Rows are points. The window is the flat piece filled in between its corners: a triangle in 3 columns, a solid with four corners in 4, and so on. A path goes straight from each point to the next, and from the last back to the first. After which points does the path pass through the window?

Window (3 x 3)
[[ 0.14 -0.64  0.01]
 [ 0.15  0.17 -0.35]
 [-0.05  0.58 -0.08]]
Path:
(1): [-0.25  0.19 -0.27]
(2): [0.40 0.23 0.36]
(3): [ 0.22 -0.31  0.22]
(4): [-0.11 -0.19 -0.14]
(5): [-0.27 -0.01  0.00]
(6): [0.40 0.29 0.09]
(7): [ 0.34  0.25 -0.04]
(8): [-0.25  0.18 -0.65]
(9): [-0.19 -0.20 -0.23]
(10): [ 0.28 -0.47  0.25]
(11): [ 0.41 -0.47  0.00]
(12): [-0.02 -0.37 -0.12]
(13): [-0.29  0.29 -0.27]
(14): [ 0.42  0.44 -0.10]
(15): [ 0.53 -0.18 -0.05]
(16): [-0.16 -0.49 -0.43]
Through the window after points: 7, 11, 13

Window (6 x 6)
[[-0.49 -0.34  0.08  0.43  0.00  0.07]
 [-0.41  0.00  0.01  0.11  0.30 -0.05]
 [ 0.53 -0.45  0.11 -0.27  0.05  0.07]
 [-0.65 -0.14  0.18 -0.03 -0.05 -0.13]
 [ 0.14  0.27 -0.29  0.04 -0.72 -0.19]
 [ 0.53 -0.47 -0.30 -0.28 -0.12 -0.29]]
Path:
(1): [-0.02 -0.59 -0.61 -0.55 -0.14 -0.07]
(2): [ 0.26 -0.11 -0.27 -0.55 -0.05  0.34]
(3): [ 0.36 -0.46  0.28  0.23 -0.08 -0.38]
(4): [ 0.17 -0.35  0.16  0.02  0.03 -0.15]
(5): [ 0.10  0.02 -0.35 -0.48  0.13  0.40]
(6): [-0.43 -0.37 -0.15  0.15 -0.13  0.25]
(7): [-0.26 -0.23  0.33  0.52  0.13 -0.25]
(8): [ 0.32 -0.11  0.07  0.19 -0.04 -0.43]
(9): [ 0.05 -0.18 -0.23 -0.33 -0.48  0.38]
(10): [ 0.05 -0.10 -0.34 -0.40 -0.07  0.06]
(11): [ 0.48 -0.55  0.25  0.24  0.02 -0.37]
(12): [-0.52 -0.26  0.33  0.37  0.10 -0.36]
(13): [-0.20  0.08 -0.35 -0.09  0.15  0.11]
(14): [ 0.07 -0.25 -0.32  0.01 -0.23  0.03]
(15): [ 0.34 -0.08  0.33  0.21 -0.09 -0.43]
(16): [ 0.84 -0.23  0.17  0.10 -0.06 -0.37]
Through the window after points: 2, 4, 6, 8, 10, 16

Window (8 x 8)
[[ 0.55 -0.18  0.18  0.50 -0.23  0.22  0.57  0.19]
 [ 0.06  0.35 -0.81 -0.25 -0.37  0.23 -0.23 -0.28]
 [-0.05  0.37  0.38 -0.31 -0.08  0.00  0.13  0.59]
 [-0.09  0.01 -0.53  0.23 -0.10 -0.05 -0.78  0.12]
 [-0.34 -0.02 -0.67  0.30  0.23  0.26  0.69 -0.19]
 [ 0.32  0.22  0.39  0.20  0.16 -0.50 -0.07  0.39]
 [-0.35 -0.16 -0.19 -0.52 -0.10  0.01  0.50  0.05]
 [-0.20 -0.20  0.54 -0.13 -0.49  0.35 -0.40 -0.48]]
Path:
(1): [-0.32  0.08 -0.12  0.12 -0.34 -0.18  0.45  0.01]
(2): [-0.12  0.00  0.06  0.34 -0.65 -0.01 -0.25 -0.53]
(3): [-0.03 -0.20  0.37 -0.43  0.17  0.32 -0.10  0.10]
(4): [ 0.00 -0.15 -0.30 -0.36  0.01  0.14 -0.07  0.16]
(5): [-0.43  0.10 -0.16  0.10 -0.26 -0.22  0.18 -0.04]
(6): [-0.38  0.26 -0.17  0.18 -0.60 -0.25 -0.08 -0.07]
(7): [-0.01  0.07  0.10 -0.16  0.24  0.05 -0.10  0.14]
(8): [-0.13 -0.03 -0.30  0.03  0.18  0.30  0.23 -0.08]
Through the window after points: 4, 8

Window (11 x 11)
[[ 0.24 -0.41 -0.26  0.27 -0.74  0.03 -0.16 -0.26 -0.14  0.22  0.17]
 [ 0.19  0.30 -0.21  0.41  0.53  0.13 -0.77 -0.17  0.09  0.12  0.39]
 [ 0.15 -0.22 -0.12  0.04 -0.16  0.20  0.92  0.00  0.57  0.04 -0.38]
 [-0.35 -0.26 -0.21  0.14 -0.40 -0.12 -0.01  0.20 -0.30 -0.04  0.31]
 [-0.09 -0.34  0.07  0.29 -0.25 -0.10  0.06 -0.50 -0.06 -0.32  0.32]
 [ 0.32 -0.29 -0.69 -0.34  0.10 -0.16  0.64 -0.18  0.62 -0.19 -0.25]
 [-0.12  0.12 -0.07 -0.17 -0.61 -0.06  0.23 -0.42 -0.34  0.18  0.25]
 [ 0.45  0.12 -0.30  0.41  0.42  0.18 -0.25 -0.16 -0.79 -0.04  0.31]
 [ 0.46  0.14  0.05 -0.03  0.51  0.45 -0.88  0.03 -0.30 -0.34  0.29]
 [ 0.17 -0.52  0.03 -0.16 -0.06 -0.39  0.40 -0.16  0.22  0.34 -0.18]
 [-0.07 -0.63 -0.46 -0.28  0.15  0.32  0.63 -0.36  0.44  0.25 -0.24]]
Path:
(1): [ 0.32 -0.23 -0.16 -0.21 -0.02  0.02  0.46 -0.43  0.11 -0.03  0.68]
(2): [ 0.21 -0.01 -0.11  0.17 -0.37  0.05  0.08  0.20  0.13 -0.15  0.78]
(3): [-0.23 -0.41 -0.18 -0.14  0.34  0.02 -0.27 -0.30 -0.47  0.12 -0.68]
(4): [-0.16 -0.18 -0.11  0.28 -0.12  0.10 -0.17 -0.15 -0.30 -0.03  0.02]
(5): [ 0.27 -0.11  0.00  0.16 -0.14 -0.01 -0.10 -0.17 -0.01  0.15  0.47]
(6): [ 0.18 -0.39 -0.16 -0.05  0.11 -0.03  0.28 -0.20  0.11  0.08  0.45]
(7): [ 0.16  0.08 -0.28  0.07 -0.10  0.10  0.04 -0.33  0.05  0.06 -0.29]
(8): [-0.12  0.10 -0.16  0.17 -0.09  0.03 -0.32 -0.21 -0.17 -0.13 -0.43]
(9): [ 0.14 -0.33 -0.19 -0.06 -0.26  0.05  0.62 -0.02 -0.03  0.21  0.69]
(10): [ 0.28 -0.24 -0.38 -0.18  0.01 -0.04  0.25 -0.22  0.17  0.03  0.59]
(11): [-0.04 -0.31 -0.25  0.18 -0.11  0.15  0.21 -0.27  0.08  0.00 -0.67]
(12): [ 0.08 -0.24 -0.44  0.17 -0.34 -0.07 -0.10 -0.09  0.18  0.16 -0.79]
Through the window after points: 2, 8, 10

Window (14 x 14)
[[-0.29  0.39  0.12  0.39  0.05 -0.25 -0.32  0.48 -0.10  0.00  0.35  0.18
  -0.42  0.41]
 [ 0.16 -0.48  0.18 -0.53  0.01  0.53 -0.44  0.17 -0.09 -0.38  0.85 -0.10
  -0.57 -0.22]
 [ 0.14  0.05 -0.05  0.32  0.06  0.52  0.43  0.03 -0.39 -1.06 -0.42 -0.29
  -0.68 -0.12]
 [ 0.31 -0.04  0.47  0.12 -0.06 -0.08  0.22  0.91  0.17 -0.08 -0.10 -0.05
  -0.20 -0.01]
 [ 0.53 -0.81 -0.06 -0.46  0.32 -0.21 -0.21 -0.05  0.51 -0.38 -0.49  0.47
   0.21  0.18]
 [-0.55 -0.52  0.05 -0.06  0.06 -0.19  0.19  0.11  0.10 -0.56 -0.20  0.28
   0.35  0.05]
 [ 0.30 -0.58 -0.37 -0.66 -0.02 -0.17 -0.24 -0.56 -0.18 -0.16  0.03 -0.52
  -0.06  0.09]
 [-0.05  0.13  0.10 -0.22  0.02  0.10 -0.32 -0.07 -0.42  0.40 -0.24  0.18
   0.50 -0.21]
 [ 0.37  0.18  0.00 -0.14  0.24  0.07 -0.11 -0.09 -0.13 -0.38  0.43 -0.67
   0.20  0.24]
 [ 0.14  0.19 -0.13 -0.30 -0.28  0.60  0.40 -0.39 -0.17  0.16  0.03 -0.01
  -0.80  0.09]
 [-0.37 -0.25  0.59  0.60  0.41 -0.02  0.13 -0.33 -0.20 -0.41 -0.48  0.68
  -0.23 -0.45]
 [ 0.20  0.08 -0.35 -0.50  0.28 -0.27  0.19  0.01  0.13  0.06 -0.24  0.26
  -0.21 -0.20]
 [-0.01  0.27 -0.20  0.12 -0.22 -0.44 -0.54 -0.03  0.52  0.28  0.23  0.28
  -0.05  0.02]
 [-0.05 -0.30  0.03  0.33  0.18  0.22 -0.18  0.41 -0.32  0.22  0.43 -0.03
   0.37 -0.10]]
Path:
(1): [-0.26 -0.27  0.17  0.12  0.28  0.32  0.00  0.27 -0.04  0.13 -0.15 -0.16
  0.13 -0.03]
(2): [ 0.15 -0.15 -0.06  0.18  0.04  0.04 -0.08  0.16 -0.29 -0.20  0.31  0.12
  0.03 -0.11]
(3): [ 0.49 -0.30  0.01 -0.29 -0.25 -0.38 -0.20  0.01 -0.59 -0.32  0.28  0.12
  0.03 -0.22]
(4): [-0.27 -0.06 -0.02 -0.04  0.47  0.50  0.20 -0.07  0.21 -0.24 -0.29 -0.35
 -0.21  0.25]
(5): [ 0.04 -0.39  0.05 -0.22  0.31  0.35 -0.28 -0.01 -0.01 -0.04 -0.17 -0.16
 -0.30  0.16]
(6): [ 0.16 -0.07 -0.15 -0.21 -0.25 -0.02  0.09 -0.14 -0.18 -0.13  0.40 -0.02
 -0.09 -0.13]
(7): [ 0.58 -0.28 -0.30  0.02 -0.43 -0.13 -0.04 -0.16 -0.64 -0.23  0.06  0.09
 -0.25  0.13]
(8): [-0.07  0.10  0.18 -0.27  0.39  0.32 -0.01  0.10  0.32 -0.03 -0.03 -0.23
 -0.32 -0.08]
Through the window after points: 1, 5

Window (14 x 14)
[[-0.46 -0.48 -0.38  0.05 -0.03  0.21 -0.16 -0.26  0.03 -0.10 -0.06 -0.29
  -0.30  0.27]
 [-0.04  0.22  0.36 -0.03 -0.56 -0.01 -0.25  0.29 -0.74  0.15  0.05  0.08
   0.33 -0.32]
 [ 0.61  0.22  0.42  0.01 -0.03 -0.04 -0.23  0.95  0.46 -0.26  0.36 -0.04
   0.37 -0.13]
 [ 0.26 -0.55 -0.56 -0.14 -0.08  0.19  0.22 -0.42 -0.46  0.01 -0.01 -0.11
  -0.14  0.04]
 [ 0.11  0.33  0.22 -0.25 -0.68 -0.02  0.01 -0.42 -0.11  0.26 -0.18  0.29
   0.22 -0.19]
 [-0.23 -0.57 -0.30 -0.12  0.12  0.24  0.33  0.13 -0.14 -0.39 -0.22  0.29
  -0.37  0.32]
 [-0.18 -0.23 -0.48 -0.50 -0.04  0.02  0.16  0.07 -0.06  0.06 -0.39 -0.17
   0.11 -0.15]
 [ 0.14 -0.52  0.21 -0.32  0.30 -0.14 -0.04 -0.03 -0.21 -0.16 -0.28 -0.22
  -0.32  0.10]
 [ 0.14  0.75  0.02  0.02 -0.34 -0.34 -0.08 -0.11 -0.51  0.66 -0.04  0.31
  -0.07 -0.54]
 [ 0.24  0.28  0.19  0.20 -0.32  0.39 -0.27  0.09 -0.19  0.43 -0.44  0.22
   0.25 -0.45]
 [-0.18 -0.82 -0.41  0.13  0.10 -0.30  0.05 -0.22 -0.08 -0.28 -0.32  0.10
   0.03  0.02]
 [ 0.23  0.52  0.33  0.09  0.32  0.22  0.01  0.35  0.18 -0.53  0.05 -0.12
   0.58 -0.22]
 [ 0.31  0.53 -0.04 -0.12 -0.32 -0.17 -0.37 -0.02 -0.55  0.45 -0.27  0.27
   0.35  0.20]
 [ 0.32  0.21  0.60  0.24  0.33  0.05  0.48  0.80  0.50 -0.02  0.16 -0.33
   0.69  0.11]]
Path:
(1): [ 0.17  0.07  0.19 -0.12  0.07  0.11 -0.12  0.17 -0.05  0.19  0.06  0.14
  0.21 -0.14]
(2): [ 0.16  0.15  0.09  0.21 -0.21  0.05  0.26  0.37  0.05 -0.10 -0.13 -0.15
  0.41 -0.05]
(3): [-0.11  0.23 -0.41  0.03 -0.49 -0.06 -0.14 -0.04 -0.33 -0.11 -0.49 -0.59
  0.10 -0.02]
(4): [ 0.17 -0.35  0.15 -0.10 -0.02  0.10  0.06  0.08 -0.36  0.07  0.19  0.36
  0.09 -0.12]
(5): [-0.07 -0.07  0.02  0.02  0.40  0.40 -0.46  0.27 -0.31  0.43  0.21  0.30
  0.60 -0.17]
(6): [ 0.33  0.30  0.18 -0.13 -0.58 -0.25  0.40  0.02  0.01 -0.19 -0.39 -0.36
 -0.31 -0.05]
(7): [ 0.25  0.07 -1.00  0.09 -0.61 -0.11  0.04  0.04 -0.24 -0.13 -0.43 -0.58
 -0.25 -0.43]
(8): [-0.11 -0.31  0.27 -0.41  0.24  0.12  0.09  0.03 -0.14  0.13 -0.06  0.21
  0.27  0.11]
(9): [-0.04 -0.27  0.18 -0.36  0.26  0.16 -0.27 -0.12  0.02  0.56 -0.02  0.24
  0.53 -0.22]
(10): [ 0.27  0.53  0.11  0.40 -0.47 -0.11  0.14  0.54 -0.06 -0.55 -0.24 -0.16
 -0.06  0.00]
(11): [ 0.48 -0.44 -0.29 -0.14 -0.53  0.09  0.35  0.32 -0.37 -0.74 -0.31 -0.48
 -0.28 -0.06]
(12): [-0.05  0.24  0.33  0.11  0.19 -0.04 -0.10  0.03  0.04  0.39  0.05  0.29
  0.39  0.04]
Through the window after points: 3, 7

Window (14 x 14)
[[-0.52 -0.19  0.61  0.02  0.27  0.22 -0.39  0.06 -0.22  0.02  0.19 -0.27
  -0.02 -0.15]
 [ 0.07  0.27 -0.20  0.33 -0.09  0.04 -0.48  0.47  0.16  0.41  0.29 -0.50
   0.26  0.19]
 [ 0.09  0.02 -0.36 -0.25  0.55 -0.15 -0.06  0.22 -0.05  0.04 -0.69  0.19
   0.03  0.05]
 [-0.05 -0.16 -0.19 -0.49  0.44 -0.10  0.30  0.20 -0.03 -0.38 -0.33 -0.14
  -0.34 -0.75]
 [ 0.33 -0.21  0.66 -0.25 -0.68 -0.52  0.34  0.11 -0.30 -0.18  0.03  0.02
  -0.24  0.09]
 [-0.25 -0.29  0.55  0.44  0.42  0.05  0.51  0.07  0.75 -0.99  0.30  0.37
   0.34  0.16]
 [-0.47  0.07  0.29  0.36 -0.07 -0.14  0.58 -0.06  0.11 -0.51 -0.49 -0.20
   0.11  0.34]
 [ 0.02  0.40 -0.40 -0.58 -0.14  0.48  0.00 -0.06  0.21 -0.02 -0.47  0.00
   0.02 -0.53]
 [ 0.25  0.13 -0.07  0.31 -0.05 -0.46 -0.06 -0.40  0.19  0.02  0.34  0.08
  -0.17 -0.09]
 [-0.09  0.10  0.26 -0.26  0.23  0.19  0.02 -0.01  0.02 -0.06  0.08 -0.64
  -0.40  0.63]
 [-0.55  0.36  0.17  0.21  0.02  0.68 -0.45  0.01 -0.16 -0.88  0.73  0.02
  -0.03 -0.38]
 [-0.54 -0.10 -0.05  0.23 -0.53  0.21  0.27 -0.02  0.31 -0.48 -0.26  0.25
  -0.33  0.16]
 [ 0.24  0.03  0.14  0.19  0.03  0.12  0.74 -0.21 -0.12 -0.23 -0.33  0.46
  -0.69 -0.31]
 [ 0.08 -0.43 -0.31 -0.72  0.22  0.00  0.25  0.07 -0.46  0.11  0.24 -0.62
   0.33 -0.15]]
Path:
(1): [-0.64  0.33  0.05 -0.41  0.19 -0.18  0.25  0.31  0.14  0.13  0.29 -0.04
 -0.41 -0.19]
(2): [-0.42  0.07  0.28 -0.24  0.26  0.02  0.33  0.00  0.02 -0.29 -0.05  0.16
 -0.17 -0.08]
(3): [ 0.57 -0.39 -0.11  0.25 -0.24 -0.06  0.11 -0.05  0.04 -0.36 -0.24 -0.18
  0.00  0.06]
(4): [ 0.06 -0.17 -0.04 -0.04  0.18  0.13 -0.10 -0.02  0.04 -0.21 -0.31 -0.11
 -0.02 -0.27]
(5): [-0.32  0.49 -0.17 -0.57  0.19 -0.03  0.23  0.25 -0.04  0.11 -0.14  0.14
 -0.11  0.02]
(6): [-0.37  0.11  0.04 -0.21 -0.13 -0.09  0.33  0.07  0.24  0.06 -0.17  0.10
 -0.06 -0.13]
(7): [ 0.47 -0.25  0.07  0.08  0.34 -0.16  0.09  0.01 -0.05 -0.27 -0.18 -0.20
  0.00  0.20]
(8): [ 0.10 -0.11  0.02  0.37  0.12  0.38 -0.08 -0.28  0.09 -0.44 -0.17 -0.24
  0.04  0.26]
Through the window after points: 4

Window (14 x 14)
[[-0.67 -0.14 -0.20 -0.47  0.58  0.03 -0.45 -0.44 -0.29 -0.21 -0.09  0.00
   0.73 -0.47]
 [ 0.04  0.10 -0.06 -0.08 -0.44  0.04  0.31 -0.06 -0.38 -0.22  0.28 -0.26
  -0.51  0.49]
 [ 0.20  0.41 -0.06  0.13 -0.75 -0.22  0.32  0.13  0.15  0.24  0.27  0.32
  -0.42  0.29]
 [ 0.96  0.06 -0.02  0.21 -0.27 -0.14  0.38  0.07 -0.09 -0.38  0.14 -0.25
   0.06 -0.08]
 [ 0.02  0.05 -0.23 -0.57 -0.13  0.13  0.18  0.05  0.27 -0.09  0.05 -0.32
  -0.20 -0.06]
 [ 0.67  0.63 -0.29 -0.20 -0.20 -0.26  0.39  0.49 -0.31 -0.24  0.34 -0.21
   0.37  0.15]
 [ 0.31  0.59  0.08  0.37 -0.21  0.25  0.32  0.36  0.23 -0.05  0.28 -0.01
  -0.61  0.58]
 [ 0.00 -0.11  0.51 -0.45 -0.17  0.15 -0.01  0.23 -0.07 -0.02  0.41  0.02
  -0.30  0.16]
 [ 0.00 -0.20 -0.28 -0.42  0.40 -0.07  0.39 -0.14 -0.12 -0.44  0.45  0.17
   0.19 -0.20]
 [ 0.13  0.03 -0.15  0.26 -0.46 -0.25  0.21  0.49  0.25 -0.05  0.46 -0.26
  -0.08  0.53]
 [ 0.58  0.11 -0.28 -0.14  0.40 -0.48  0.53  0.02 -0.26  0.22 -0.10 -0.22
   0.59  0.17]
 [-0.16  0.40  0.30  0.00 -0.27 -0.47  0.24  0.23  0.17 -0.24  0.21 -0.16
  -0.62  0.19]
 [ 0.16 -0.06 -0.51 -0.02  0.37 -0.22  0.43  0.48 -0.56  0.08 -0.19 -0.13
   0.57 -0.48]
 [-0.72 -0.22  0.19 -0.61  0.03  0.21  0.12 -0.06  0.02 -0.52 -0.28  0.23
   0.31  0.05]]
Path:
(1): [-0.25 -0.02  0.06 -0.32  0.20  0.03  0.42 -0.14 -0.14 -0.17  0.34 -0.37
  0.36 -0.08]
(2): [-0.07  0.39  0.17  0.09 -0.11  0.39  0.48 -0.11  0.08  0.03  0.34 -0.30
 -0.14  0.17]
(3): [ 0.17 -0.08 -0.05 -0.36 -0.08 -0.50  0.03  0.19 -0.04 -0.32  0.09  0.08
  0.03  0.20]
(4): [ 0.76  0.25 -0.36 -0.33 -0.26 -0.39  0.14  0.36 -0.17 -0.35  0.12  0.09
  0.23  0.24]
(5): [ 0.05  0.44  0.04  0.05 -0.10  0.04  0.50  0.19 -0.15 -0.01  0.39 -0.30
  0.02 -0.01]
(6): [ 0.27  0.79  0.03  0.21 -0.27  0.21  0.93  0.27  0.15 -0.31  0.72 -0.34
  0.02  0.21]
(7): [ 0.27  0.20 -0.08 -0.05 -0.14 -0.09  0.05  0.30 -0.04 -0.05  0.07  0.02
 -0.22  0.32]
(8): [ 0.43 -0.26 -0.08 -0.47  0.18 -0.14  0.10  0.59 -0.30 -0.48 -0.02  0.45
 -0.37  0.43]
(9): [ 0.08  0.15 -0.16  0.00 -0.12 -0.10  0.32  0.02  0.04 -0.13  0.37 -0.20
  0.14  0.03]
(10): [-0.02  0.20 -0.04  0.09 -0.26 -0.14  0.53 -0.16  0.40 -0.03  0.58 -0.19
  0.25 -0.04]
(11): [ 0.33 -0.15 -0.26 -0.41  0.35 -0.21  0.02  0.51 -0.63 -0.33 -0.21  0.13
 -0.19  0.22]
(12): [-0.13  0.12 -0.10 -0.24 -0.06 -0.16 -0.17  0.11 -0.06 -0.28 -0.18  0.24
  0.02  0.05]
Through the window after points: 4, 6, 8, 10, 12

Window (14 x 14)
[[-0.11 -0.28  0.13  0.35 -0.16 -0.10 -0.06 -0.33  0.20  0.30  0.18  0.10
   0.07 -0.48]
 [ 0.30 -0.33 -0.17 -0.21 -0.18 -0.18 -0.60 -0.37  0.45  0.17 -0.14 -0.21
  -0.02 -0.31]
 [ 0.62 -0.35 -0.22  0.01 -0.26  0.23  0.44 -0.24  0.22 -0.10  0.56  0.66
   0.04 -1.01]
 [ 0.03  0.04 -0.28 -0.09 -0.02 -0.33  0.52 -0.33 -0.25  0.02  0.04  0.24
   0.10 -0.23]
 [-0.29  0.42 -0.73 -0.04  0.03 -0.04  0.37  0.44  0.19 -0.16  0.03 -0.29
   0.63 -0.20]
 [-0.25  0.00 -0.27 -0.38  0.37  0.24 -0.20 -0.42  0.13  0.38  0.40 -0.11
  -0.18 -0.49]
 [ 0.56  0.01 -0.68  0.27  0.54 -0.51 -0.66  0.35  0.12 -0.20  0.37  0.29
   0.51 -0.15]
 [-0.02 -0.30 -0.23  0.10 -0.01  0.26  0.02 -0.54  0.24  0.03  0.43 -0.02
   0.07  0.25]
 [-0.04  0.14 -0.11  0.53  0.49  0.30  0.45 -0.58 -0.11 -0.24 -0.22  0.37
   0.01 -0.21]
 [-0.03  0.01  0.18 -0.29 -0.04  0.12  0.02 -0.40 -0.01 -0.29  0.39 -0.25
   0.46 -0.11]
 [-0.24 -0.06  0.07 -0.23 -0.13  0.60 -0.54  0.22  0.13  0.54 -0.05  0.03
  -0.36 -0.11]
 [-0.03  0.02 -0.22  0.12  0.28 -0.18 -0.15 -0.28  0.58 -0.42  0.43  0.63
  -0.02 -0.07]
 [ 0.22  0.62  0.33  1.05  0.57  0.37  0.84  0.49  0.28  0.00 -0.23  0.10
  -0.64  0.31]
 [ 0.09 -0.39  0.22  0.17  0.48 -0.07  0.50 -0.20  0.17  0.05 -0.29  0.04
   0.32  0.05]]
Path:
(1): [ 0.22  0.28 -0.21  0.41  0.36  0.18  0.27 -0.63 -0.06  0.00 -0.07  0.39
  0.18 -0.10]
(2): [-0.52 -0.43  0.05  0.15  0.31  0.20  0.32  0.17  0.18 -0.45 -0.06 -0.08
 -0.28 -0.45]
(3): [-0.03 -0.09 -0.11  0.27  0.04  0.12  0.05 -0.10  0.01 -0.05  0.15 -0.17
 -0.01 -0.27]
(4): [ 0.17  0.22 -0.09 -0.02  0.21 -0.39  0.14 -0.21  0.77  0.33  0.12  0.84
  0.52 -0.06]
(5): [ 0.12  0.23  0.06 -0.02 -0.09  0.07  0.15 -0.40  0.10  0.19  0.20  0.28
  0.33  0.01]
(6): [ 0.07 -0.42 -0.52  0.03  0.35 -0.19 -0.03  0.17  0.01 -0.44  0.23 -0.09
 -0.05 -0.60]
(7): [-0.21 -0.56 -0.13  0.12 -0.16 -0.16 -0.09  0.19  0.02 -0.51  0.16 -0.05
 -0.13 -0.29]
(8): [ 0.52  0.25 -0.12  0.01  0.34  0.14  0.00 -0.74  0.35  0.42  0.26  0.39
  0.22 -0.12]
(9): [ 0.16  0.02 -0.17 -0.07  0.21  0.07  0.02 -0.12  0.25  0.21  0.16  0.36
  0.10 -0.18]
(10): [ 0.04 -0.07 -0.14  0.19  0.14  0.14  0.04 -0.07  0.19 -0.21  0.11 -0.14
 -0.15 -0.22]
(11): [-0.24  0.10 -0.37  0.05 -0.02 -0.11  0.19  0.23 -0.05 -0.28  0.28 -0.20
  0.18 -0.15]
(12): [-0.01  0.32 -0.50 -0.03  0.15  0.21  0.19  0.08  0.49  0.28 -0.20  0.05
  0.54 -0.27]
Through the window after points: 1, 3, 5, 11

Window (14 x 14)
[[ 0.14 -0.09 -0.64 -0.13 -0.50 -0.15 -0.41 -0.20  0.10 -0.21  0.02  0.15
  -0.19  0.03]
 [-0.47 -0.20 -0.27 -0.17 -0.19  0.09 -0.05  0.64  0.04 -0.08 -0.45  0.39
   0.15  0.22]
 [ 0.52  0.22 -0.10 -0.26  0.41  0.38  0.24 -0.13  0.31 -0.14 -0.59 -0.20
  -0.08 -0.04]
 [ 0.24  0.01  0.43 -0.25  0.39 -0.15  0.40  0.05 -0.29 -0.35  0.47  0.03
  -0.34 -0.04]
 [-0.41 -0.03  0.41 -0.40 -0.02  0.19 -0.35  0.64 -0.16  0.30 -0.52 -0.09
  -0.18 -0.35]
 [-0.16 -0.19 -0.20  0.35 -0.19  0.02 -0.29 -0.02 -0.56 -0.18 -0.31 -0.16
   0.09  0.40]
 [-0.03  0.22  0.56  0.03 -0.60 -0.16 -0.17  0.59 -0.57 -0.27 -0.28 -0.07
   0.03  0.15]
 [ 0.49 -0.03 -0.23  0.08  0.16  0.16 -0.58  0.08  0.19 -0.18  0.43  1.08
  -0.08  0.55]
 [ 0.30  0.23  0.33 -0.46 -0.15  0.68 -0.28  0.14 -0.56  0.10  0.36 -0.03
  -0.33  0.61]
 [ 0.49 -0.37 -0.60 -0.14 -0.04  0.12 -0.40  0.28 -0.15 -0.06  0.18  0.42
   0.14  0.24]
 [ 0.30  0.04  0.74 -0.23 -0.05 -0.44  0.23  0.01  0.16  0.34 -0.20 -0.32
   0.22  0.37]
 [-0.34  0.00 -0.20 -0.54  0.01 -0.46 -0.12  0.02 -0.36 -0.20 -0.01  0.02
   0.68 -0.07]
 [ 0.05  0.25  0.28  0.24 -0.19 -0.29  0.31  0.38 -0.30  0.30 -0.40  0.56
   0.09  0.15]
 [ 0.19  0.17  0.07  0.03  0.09  0.38  0.04  0.03  0.03 -0.21  0.56 -0.28
  -0.15 -0.20]]
Path:
(1): [ 0.09  0.44  0.02  0.38  0.23 -0.20 -0.31  0.68  0.13 -0.21 -0.15 -0.20
 -0.19  0.45]
(2): [ 0.22  0.37 -0.28 -0.43  0.08 -0.30 -0.13  0.31  0.01 -0.14 -0.16  0.26
 -0.22  0.15]
(3): [ 0.06 -0.78 -0.10  0.34 -0.75  0.64 -0.42 -0.46 -0.28 -0.05  0.37 -0.09
  0.13  0.14]
(4): [ 0.00 -0.14  0.10 -0.23 -0.03  0.37 -0.25  0.22  0.01 -0.04  0.05  0.36
 -0.02  0.08]
(5): [ 0.39  0.19 -0.31  0.02  0.09 -0.56 -0.51  0.47 -0.34  0.14 -0.22  0.17
 -0.13  0.25]
(6): [ 0.08  0.13 -0.33 -0.34  0.25 -0.21 -0.21  0.40 -0.19  0.01 -0.25 -0.20
 -0.08  0.02]
(7): [ 0.00 -0.37  0.33  0.07 -0.36  0.55  0.01 -0.23  0.06 -0.04  0.19  0.66
  0.26  0.28]
(8): [ 0.31 -0.28  0.14 -0.30 -0.16  0.59 -0.37 -0.04 -0.46 -0.06  0.18  0.05
 -0.02 -0.12]
(9): [ 0.15  0.47 -0.02 -0.24 -0.03 -0.02 -0.04  0.36 -0.13  0.05  0.15  0.14
 -0.30  0.90]
(10): [ 0.36  0.24  0.13  0.04  0.26 -0.21 -0.23  0.25 -0.06  0.28  0.12 -0.03
 -0.21  0.31]
(11): [ 0.14 -0.24  0.08 -0.35 -0.33  0.36  0.21 -0.15 -0.23 -0.53 -0.23  0.25
  0.23 -0.08]
(12): [ 0.06 -0.12  0.37 -0.24 -0.40 -0.13  0.30 -0.03 -0.39  0.29 -0.27  0.41
  0.24  0.01]
Through the window after points: 2, 4, 8, 12
